Each row is a point. Each copy is the shape, with its points in the same order, stretched, turned, moved and blurred by noise. Some copies are also mirrored. Which?
In the rows, zero is written as 128.

Shape (7 x 3):
[[ 58 121 193]
 [137 134 161]
 [155 122 200]
 [140 154  50]
 [161 114 117]
 [151  99 158]
 [140 105  61]]
Copy 1 (7 x 3):
[[ 47  75 167]
 [134 109 157]
 [142  93 202]
 [151 162  66]
 [172 104 125]
 [154  83 165]
 [163 106  68]]
Copy 1 is: only turned
Copy 2 (7 x 3):
[[ 83 109 208]
 [ 92  87 126]
 [ 69  51 134]
 [158 183  73]
 [134 102  99]
 [119  69 128]
 [189 147 100]]
Copy 2 is: mirrored

Shape (9 x 4):
[[175 116 150 131]
 [117 168 187 136]
 [115  72  44 108]
 [157 175 180 207]
 [110 169  64 117]
 [154 159  82 131]
 [109 130 146 105]
 [122  78 138  97]
 [105  47 104  97]]
Copy 1 (9 x 4):
[[173 115 153 131]
 [117 177 181 169]
 [ 82  84  61  68]
 [158 176 147 221]
 [ 86 178  81  82]
 [130 167  85 101]
 [100 131 154 114]
 [106  81 152 104]
 [ 79  40 125  87]]
Copy 1 is: only turned
Copy 2 (9 x 4):
[[124 146 186 116]
 [179 102 144 112]
 [ 11 163 120 141]
 [214 122 165 175]
 [ 97 178  61 132]
 [117 193 107 135]
 [111 114 128  97]
 [ 72 112 171 108]
 [ 25 115 154 121]]
Copy 2 is: mirrored

Shape (9 x 6):
[[120 168  96  97 169 111]
 [110 158 181 212 142 147]
 [ 65  66 108 107 115  87]
 [157 136 156 192 110 156]
 [172 199 123 217 126 107]
 [ 45  84 101 133  58 146]
 [114 122 169 151 164 114]
 [144  97 124 102 164 148]
 [138 120 208  64  82 163]]
Copy 1 (9 x 6):
[[108 155  84 109 166 107]
 [113 140 173 215 155 178]
 [ 62  65 126 120 122  75]
 [146 130 153 193 112 178]
 [152 192 112 238 125 150]
 [ 40  78 128 127  51 133]
 [109 119 170 157 178 129]
 [149  91 121 104 157 139]
 [140 130 218  51 101 143]]
Copy 1 is: only turned
Copy 2 (9 x 6):
[[129 185  74  86 168 120]
 [131 189 151 195 119 114]
 [ 51 107  61 100 110 101]
 [178 163 119 182  93 135]
 [199 222  96 192 105  92]
 [ 43 132  80 116  52 176]
 [126 147 141 151 148  91]
 [138 106  97 124 172 135]
 [157 103 168  75  94 152]]
Copy 2 is: only turned
Copy 3 (9 x 6):
[[121 199 134  99 151 126]
 [ 45 128  74 192 137 108]
 [ 99 113 217 121 108 125]
 [ 99 106  63 166 116 113]
 [116 180  52 191 121  69]
 [ 82 107 187 141  46 173]
 [ 76 123 121 142 165 101]
 [134 114 128 101 167 147]
 [ 76  72  88  40  99 126]]
Copy 3 is: mirrored

Shape (11 x 8):
[[148 173 125 131 146 159 147 127]
 [160 150  99 104  92 104  80 223]
 [204 127  79  86  98  92  80 184]
 [104 184 136 158 185 111 142 145]
 [137 103  92 118  93  99  69 181]
 [115 145 118 108 164 133 173 106]
 [130 136 102 113 205 174 107 128]
 [163 107 159  58  94 185  64  45]
 [187 139  86 153  85 100  95 153]
 [150 128 142  54 156 142  52  60]
 [158 122 155 130 207 141 148 153]]
Copy 1 (11 x 8):
[[117 166 116 125 156 131 138 143]
 [ 92  98 111  95 100  72  44 211]
 [140  90  72  85 110  58  42 182]
 [ 64 165 129 179 183 103 124 135]
 [105  63 114 120  96  89  43 150]
 [ 90 142  97 133 151 112 170  98]
 [ 97 118  95 105 216 152 126 116]
 [185 122 161  25 133 124 101  44]
 [154 119  93 146 100  91  47 165]
 [140 126 131  47 184  89  81  43]
 [115 110 127 140 216  96 162 151]]
Copy 1 is: only turned
Copy 2 (11 x 8):
[[131 166 119 111 117 177 166 163]
 [192 128 117  43  98 107 108 208]
 [228 113 100  40 127 101 131 152]
 [ 88 185 127 120 158 155 133 207]
 [174  93 104  75 109  95  89 168]
 [ 84 137 114 101 147 151 183 148]
 [122 125  78  77 161 215 135 167]
 [151 102 151  61 106 192 134  25]
 [211 145  96 116 104 101 120 148]
 [137 128 133  29 166 186 116  56]
 [136 109 136 108 178 195 164 200]]
Copy 2 is: only turned

Shape (14 x 9):
[[153 153 142 161 157  92 139 105 135]
 [158 146 142 149 111 157 145 152 135]
 [116 116 119 115 160 156   7 150 146]
 [125 149 139 191 158 115 143 132 111]
 [150 152 162 119 153 107 146 114 156]
 [105 138  58 134 152  99 149 117  88]
 [161 145 154 127 159 101 153 150 118]
 [134  94 168 197 148 136 107 113 158]
 [153 126 158 111  93 117 147 109 140]
 [ 67 134 115 116 126 123 149 118 135]
 [132 119 104 121 158 133 139 104 123]
 [ 82 144 169 120 159 101 151 111  98]
 [127 122 120 147 155  91 147 154 155]
 [127 133 165 113 131 120 110 105 103]]
Copy 1 (14 x 9):
[[154 136 129 155 135  76 136  96 130]
 [170 152 122 148 116 155 131 126 139]
 [103 114 125 129 180 125  17 148 142]
 [134 141 129 189 143 116 145 100 117]
 [156 147 150 118 136  85 139 116 147]
 [ 97 127  68 128 153 102 147  96  75]
 [167 142 138 139 147  97 153 143 115]
 [136  96 148 187 135 127 112 102 178]
 [154 121 139 100  90 114 135 120 133]
 [ 72 142 121 102 124 126 145 111 121]
 [130 115 107 112 158 118 131  97 123]
 [ 92 134 175 118 142  99 155 110  93]
 [123 132 106 150 145  95 151 142 147]
 [129 115 163 111 127 110 107 111 102]]
Copy 1 is: only turned
Copy 2 (14 x 9):
[[145 163 116 158 145 117 147  86 115]
 [125 162 140 138 111 160 164 136 111]
 [ 81 161 121 113 147 165  35 144 156]
 [106 163 111 187 148 138 149  99 100]
 [134 156 152 120 146 115 161  94 136]
 [108 138  37 131 143 130 152 105 117]
 [144 161 132 124 173 124 162 127 114]
 [126 117 158 191 129 162 108  90 120]
 [139 136 147  95 103 115 167 103 109]
 [ 67 122 105 115 115 123 160 110 147]
 [122 129  91 114 142 154 138  84 135]
 [ 67 125 132 117 176 106 157  91  98]
 [126 135 116 156 149 121 149 137 147]
 [105 139 141  98 148 131 127  94  98]]
Copy 2 is: only turned
Copy 3 (14 x 9):
[[164 140 148 149 165  94 139  94 135]
 [165 145 139 143 125 156 171 149 124]
 [ 98 134 113 104 126 169  25 155 152]
 [139 138 147 194 174 110 144 119 111]
 [149 146 162 103 141  99 158 107 148]
 [105 121  61 160 159  96 149  89  96]
 [156 140 144 120 158  86 160 139 105]
 [147  89 180 169 165 150 110 131 163]
 [161 111 154 108  88 124 168 106 128]
 [ 69 128 120 142 115 114 166 105 136]
 [120 113 108 108 160 126 149 100 127]
 [ 76 138 173 136 141  90 152  94  94]
 [129 119 113 147 157  75 157 142 150]
 [121 132 167 114 112 123 121  99 105]]
Copy 3 is: only turned
Copy 4 (14 x 9):
[[134 151 135 156 147  91 164  89 133]
 [137 160 136 163 108 147 158 144 137]
 [124 116 109 132 183 149  29 139 166]
 [100 158 133 185 152 111 153 109 114]
 [142 142 155 113 145 100 168 114 153]
 [ 90 136  43 132 136 106 139 104  82]
 [159 139 126 141 156 110 167 139 119]
 [113 103 162 205 138 116 128 105 173]
 [154 128 159 119  90 112 143 128 136]
 [ 69 119 109  99 115 117 143 128 124]
 [117 117  99 128 140 130 135 101 116]
 [ 88 130 162 100 156 103 149 123  85]
 [116 133 101 151 145  87 156 140 150]
 [127 121 157 125 130 125 113 107 102]]
Copy 4 is: only turned

Shape (17 x 11):
[[101 146 101 133 146  96 178 104 122 112 107]
 [125 142 144 163 149  98 123 112 149 138 105]
 [165 124 145  36 191 187  89 116  88 138 160]
 [127 107  93 150 125  84 128 112 154  91 104]
 [ 89 111 130 153 124 138 110  84 130 114 121]
 [111 147 115 139 138 183  71 163 136 130  85]
 [154 122  96 134 185 209 107 189 147 161 102]
 [125  99 142  89 131 189 113 159 170 156  94]
 [144 130 112 149 113  99 150  97 101 124 108]
 [126 131 140  78 175 146 152 127 101 126 189]
 [110 129 133 105 183 197 110 201 124 128 109]
 [153 130 131 119 139 219 124 164 134 104 128]
 [143 151 139 104 150 174 106 210 138 112  78]
 [101 127  81 104 132 109 128  63 123 114 114]
 [122 147 125 149 153 141 140  81 164 101  70]
 [110  89 123 156 147  93 158  82  97 101  74]
 [147 108 135  72 202 167 107 142 120  99 170]]
Copy 1 (17 x 11):
[[ 99 157 130 151 160  88 154 107 134 132 112]
 [119 146 134 184 129 111 111 114 141 164 145]
 [170 161 145  74 168 167  59 150  31 162 169]
 [102 121 130 152 121 100 111  95 163 104 122]
 [ 87 127 150 133 128 127 123  90 115 140 174]
 [ 92 124 134 138  78 185 105 136  68 174 124]
 [147  80 103 159 114 191 100 177  37 175 117]
 [137  99 150 112 106 182 119 166 106 185 136]
 [127 144 131 143 114  82 142  74 120 129 135]
 [150 166 144 125 182 124 111 166  76 122 167]
 [111 121 158 141 122 184 105 195  47 169 109]
 [152 117 156 137 110 208 122 144  53 140 136]
 [126 140 167 144  87 187 106 173  79 166  81]
 [ 91 152 112  95 151 103 124  77 129 130 143]
 [108 136 148 161 154 157 125  75 131 173 122]
 [ 89 112 172 146 146  63 131  64 126 141 119]
 [150 140 155 119 178 165  59 169  63 120 155]]
Copy 1 is: only turned
Copy 2 (17 x 11):
[[116 132 102 100 141 114 197  92 112  86  99]
 [119 154 102 147 166 101 135  93 125 122 110]
 [188 165 171 100 178 185 140 187  77 136 177]
 [114 101  86 110 157  93 126 120 151 103  94]
 [101 102 104 126 149 145 114  98 124 113 133]
 [ 89 173 107 143 145 169 103 172 123 159  99]
 [141 166 117 166 166 181 160 213 127 180  83]
 [120 158 161 131 162 176 140 171 172 187 129]
 [146 128 114 116 128 108 149  83 120  93  86]
 [156 121 163 122 143 141 202 154  78 104 166]
 [100 176 157 140 169 189 160 213 102 162 102]
 [131 155 150 159 147 191 141 192 142 115 120]
 [ 95 202 153 140 167 159 133 201 148 140  86]
 [135 111  83  74 141 131 151  96 124 107 129]
 [117 156  80 128 181 148 146  92 159  95 116]
 [128 108 117 101 181 136 153  66 111  87  74]
 [155 128 154 120 196 162 159 211  90 118 163]]
Copy 2 is: only turned
Copy 3 (17 x 11):
[[ 96 147 133 116 161  92 136 107 110  94 112]
 [104 144 114 161 147  93 122 137 139 155 144]
 [129  84 123  68  90 192 113 136  92 135 249]
 [135 121 105 144 145 103 100  92 149 111 109]
 [ 96 114 145 160 135 124 112  73 124 153 139]
 [120 161 121 144 117 203 111 117 134 172 131]
 [160 157 107  80 145 192 145 146 132 191 142]
 [136  94 134 106 119 205 151 148 162 161 138]
 [120 127 123 143 117  99 127 104  96 119 116]
 [137 112 172  83 129 132 115 128 101 117 205]
 [136 153 138  85 162 205 103 162 125 169 144]
 [180 136 140 121 127 205 139 117 106 144 157]
 [156 151 109 119 125 207 121 171 138 135 123]
 [ 78 111 121 112 130 115 126  54 121 105 149]
 [ 89 118  97 166 173 132 146 106 120 122 133]
 [ 89 107 117 146 163  87 107 112  83 121  90]
 [162 101 125  76 139 173  91 135 110 130 213]]
Copy 3 is: mirrored
Copy 4 (17 x 11):
[[ 95 161 102 128 153 137 140  68 137 127  86]
 [121 140 150 138 149 128  85 114 161 140 105]
 [169 103 184  80 181 156 124  98  98  94 211]
 [141 132  95 110 124 106 112  99 171 108  74]
 [117  98 120 137 109 166  90  92 147 114 104]
 [160 144 148 115 158 184  54 153 120 105 107]
 [208 158 162 119 194 211 118 164 137 134 119]
 [179 123 187  80 150 187 120 133 119 124  93]
 [139 156 103 158 121 105 121  84 123 134 100]
 [105 109 147 108 190 130 170  97 115 111 161]
 [170 128 169 101 221 195 116 153 108 104 107]
 [169 142 173 137 163 187 141 145 115  84 115]
 [171 161 190 101 208 155  99 169 109  90  86]
 [115 133  92  93 104 155 108  65 143 113 125]
 [136 157 164 129 130 177  92  68 192 100  76]
 [142 124 105 138 139 122 120  38 135 125  63]
 [156  95 155  84 203 139 135 120 136  82 164]]
Copy 4 is: only turned

Shape (15 x 12):
[[ 33 203 121 117 133 208 107 138 129 127 114 118]
 [143 106 134 138 127 137 103 124 122 110 137 114]
 [127 115 111 134  58 148 117 156 140 225 132 175]
 [136 153 120  99 122 112 107 134 133 117 147 118]
 [136 122 129 138 121 118 125 136 146 143 118 164]
 [112 127 160 128 122 105 124 106 134 124 112 110]
 [105 106 111 136 134 128 149  78 149 123 121 123]
 [104 100 117 125 133 152 123 113 144 118 135 137]
 [131 117 127 148 111 118 105 149 142 103 109 138]
 [115 117 118 105 139 120 102 141 120 159 112 149]
 [138 103 118  78 123 126 148  91 147 127  94 112]
 [127 109 109 138 140 114 124 134 142 114 124  92]
 [131 146 176 107 143 114 158 156 120 129 114 131]
 [130 150 129 138 135 115 138 109  94 104 108 109]
 [110 105 125  66  94 110 136 160 114 151 135 151]]
Copy 1 (15 x 12):
[[ 74 208 130  61 176 179 105 117 111 111  79 126]
 [145 108 118 145 132 131 103 101 121 125 143 109]
 [162 170 114 101  88 183 103 178 127 210 100 118]
 [137 142 116 108 107 107 112 132 114 115 119  98]
 [147 124 110 136 117 133 122 153 138 149 111 143]
 [129 121 153 145 123 117 130 112 145 136  97 105]
 [134 122  88 140 147 122 139  87 146 147  84 126]
 [132 112  98 116 147 135 107 106 135 147 103 122]
 [126 104 114 157 112 136  96 145 126 124 112 115]
 [141 138 129 114 124 107  93 139  98 161 101 129]
 [181 113 121 125 140 105 140 105 108 136  53 111]
 [124 117  93 156 150 114 122 115 116 137 110  88]
 [129 124 164 123 133 122 165 158 112 132 117 126]
 [126 144 129 153 125 117 141  93  92 110 110 123]
 [140 124 133  73  78 119 125 155  95 171  97 100]]
Copy 1 is: only turned
Copy 2 (15 x 12):
[[ 15 195 156 115 110 198  85 133 140 176 100 137]
 [120  97 117 104 145 138 105 128 129 115 140 145]
 [172 108 120  93  53 147 156 166 161 198 142 165]
 [121 156  96  80 137 129 111 126 144 118 137 139]
 [138 123 118 110 142 129 156 147 156 135 125 169]
 [137 141 143 118 145 117 127 101 137 128 109 132]
 [117 118 115 141 143 155 161  84 129 141 111 138]
 [ 89 105 128 115 140 156 155 109 140 144 137 152]
 [113 108 127 111 137 123 127 151 161 106 110 158]
 [115 131 120  89 138 106 141 138 126 171 132 166]
 [133 118 113  84 151 134 168  95 112 145 105 101]
 [108 109  92 126 146 116 118 119 148 129 118 122]
 [139 169 150 112 172 108 148 161 145 135 131 110]
 [116 152 107 139 147 125 118 130 103 105 114 130]
 [127 142 139  68  99  95 174 141 137 156 160 127]]
Copy 2 is: only turned
Copy 3 (15 x 12):
[[  7 158 140 118 158 161 145 192 141  94 139 126]
 [140 120 128 143 117 138  96 144 116 114 152 116]
 [ 95 112  98 110  67 163 153 151 154 173 117 205]
 [110 149 128  98 112 132 106 118 131 124 164 123]
 [131 134 136 127 110 134 129 120 158 130 124 154]
 [123 125 147 141 136 105 148 131 144 139 156 110]
 [106  93 117 154 134 125 150 110 152 111 123  92]
 [ 98  94 124 135 126 141 113 131 137 101 139 125]
 [139 129 140 130  96 124  97 154 152 107 141 127]
 [107 123 129 101 140 126 103 137 136 153 113 151]
 [139  91 109  88 144 131 153 121 154 127 136  94]
 [128 120 133 129 104 138 107 130 141 131 132  74]
 [135 145 193  92 129 130 161 126 132 131 144 134]
 [135 151 131 135 137 101 145 133 110 105 130  97]
 [ 91  92 138  57  98 112 135 130 120 145 151 156]]
Copy 3 is: mirrored
Copy 4 (15 x 12):
[[ 26 181 153  89 118 128  72 132 110 124 162 152]
 [129  95 109 122 122 128 121 130 115 118 134 106]
 [166 107 159 123 126 152 104 158 191 222 151 170]
 [129 126 117 102 134  84 134 141 121 140 134 123]
 [141 113 151 141 139 125 135 146 151 136 119 141]
 [104  98 153 132 119 106 150 115 101 141 119 121]
 [106 112 121 127 126 135 158  76 128 119 118 145]
 [102 104 124 108 129 140 129 114 144 113 132 134]
 [126 100 127 145 111 105 124 147 143 110 119 119]
 [119  99 133 115 165 113 120 148 144 159 113 143]
 [136 115 132  83 128 121 157 106 122 137  63 133]
 [106 111  98 130 119 107 138 116 140 128 109 100]
 [110 119 160 120 149 120 175 163 108 150 121  99]
 [105 127 108 145 119 118 159 136  75 122 106 119]
 [116  89 128  79 123 106 163 183 150 181 111 152]]
Copy 4 is: only turned

Shape (16 x 12):
[[134 146 151 104 157  72 135 203  89  58 100 103]
 [102 126 103 111 110 151 121 113 101 118 152 171]
 [ 96 139 144 164 133 118 110 122 154 161 136 157]
 [136 192 136 119 163 153 151 169  94  43  83  80]
 [176 124 159 133 206 141 164  76  93 161 176 181]
 [ 55 180 120 116 120 189  87 160  83  82  90  84]
 [168 131 116 105 137 111 100 140 106  69  88  81]
 [133  84 156 195 147 106  97  94 149 129 184 150]
 [133  93 145 163 176  96  85 104 109 190 137 171]
 [118 120 141 144 158  64 128  65 117 170 193 124]
 [115 146 115 105 209 113 100 151 125  76 114  77]
 [102 126 168  82 156 162  93 172 157 123 145 108]
 [ 80 192 127 125 100 150  45 107 178 153 141 173]
 [153 116 160 153 131 116 116  96 127 202 166 127]
 [ 38 126 166 107 107 150  80  94 199 143  84 143]
 [116 114  95 130 162 107 133 178 171 124 105  89]]
Copy 1 (16 x 12):
[[161 141 177 107 156 161 130 211 109 112  89 169]
 [ 82 117 101 125 122 149 141  96  96 121 119 148]
 [110 115 134 151 130 105 124 125 159 178 155 126]
 [164 170 186 147 194 216 136 166 114  84  90 128]
 [166  85 157 118 127 133 128  55  65 228 138 151]
 [ 78 167 136 125 182 199  97 157 131  70  86  80]
 [187 103 117 118 145 166 112 158 142  98  74 141]
 [144  64 143 152 116  74  78 110 125 171 188 132]
 [127  54 106 123 120  91 107 129 139 231 135 140]
 [161 102 119 113 114  52 143 118  88 201 160 116]
 [174 127 164  78 211 154 119 146 147 117 126 122]
 [121 138 190  51 121 162  90 130 171 131 132 118]
 [103 188  97 127 122 113  90  79 194 158 139 138]
 [148  94 134 128  71 103 116 113 131 222 156  99]
 [ 65 144 167 123 142  78 113  87 221 130  73 108]
 [153  98 151 101 149 157 158 163 212 112 148 136]]
Copy 1 is: only turned
Copy 2 (16 x 12):
[[167 156 191  81 185 118 102 182 118  61  89  95]
 [138 123 131 107 118 147  96 136  73 110 145 172]
 [118 139 174 137 106 114 111 119 136 136 172 141]
 [151 199 136 113 200 169  68 154 134  66  64 106]
 [180 183 162 123 143 189 183  88  81 107 199 147]
 [104 147 123 108 149 136  25 126 101 120  65 113]
 [173 123 132  88 203 124  95 124 135  66  89 122]
 [140  91 163 169 122 135 137 114 124  99 217 101]
 [151 115 210 143 126 108 155  85  99 143 183 145]
 [129 143 158 115 130  83 180  92  94 115 216 121]
 [125 147 166  94 236 124  96 126 119 107 135  99]
 [110 119 176  56 148 158  86 145 132 151 151  86]
 [110 137 145  97  91 105  26  94 146 143 199 165]
 [164 131 147 121  94 109 171  83 124 152 179 124]
 [ 43 111 180  84 100 125  84  93 169 128 151 145]
 [123 128 156 110 196 108 125 160 156 153 125 137]]
Copy 2 is: only turned
Copy 3 (16 x 12):
[[147  88 139 115 148  56 135 198  89  92 137  37]
 [120 129  91 108 119 124 120 117  99 104  98 165]
 [103 134 130 157 153 136 135 119 107 168 131 142]
 [163 164 148  80 142 112  99 186  94  75 140  46]
 [190 164 133  76 159  86 191  53  91 138 178 178]
 [ 89 151 109  99 142 170  50 173  45  93 106  71]
 [149  85 119  72 148  92  79 128 143  98 131  56]
 [149  96  83 169 152 133 146  71 134 146 202 139]
 [140  99 121 138 203  88 140  62  93 175 147 151]
 [105 128  71 127 152  91 200  54 124 185 168 116]
 [127 113  96  65 205 112 121 174 115 113 170  72]
 [101  77 139  74 133 161 120 170  71 137 170 130]
 [ 49 152 112 136 118 135  48 146 118 190 129 178]
 [137 112 127 120 131 123 157  46  99 201 153 123]
 [  7 105 162 127 155 173 103 122 122 135 132 161]
 [133  78 127 105 182 149 151 176 147 133 110  85]]
Copy 3 is: only turned
Copy 4 (16 x 12):
[[ 84 170 193  62 116  93 124 168 139 103  77 103]
 [121 150 122 137 101 150 119 134  88 104 160 170]
 [120 155  97 183 144 149 135 141 140 126 133 128]
 [ 80 197 151  24  87 160 139 136 129  90  88 115]
 [177 182 155 146 140 156 128  63 176 126 209 119]
 [ 37 192 105  50 104 198 105 166  56 103  88 136]
 [103 110 162  56  99 153 105 114 123  92  76 101]
 [126 106 124 196 149 158 132 141 154  99 192  69]
 [131 129 140 206 167 153  97  97 152 149 148 107]
 [179 150 102 152 139 104 120  97 127 138 178  65]
 [ 48 152 125  62 114 131 104 102 154 107 115  85]
 [ 63 146 109  79 184 153  97 165 162 108 140 143]
 [109 170  33 171 138 174  95 146 108  66 106 171]
 [184 132 114 158 169 171 115 125 144 156 159 102]
 [ 61 132  50 157 192 172 155 127 105  91 111 163]
 [ 69 111 106  91 106 120 132 136 166 140 114 127]]
Copy 4 is: mirrored
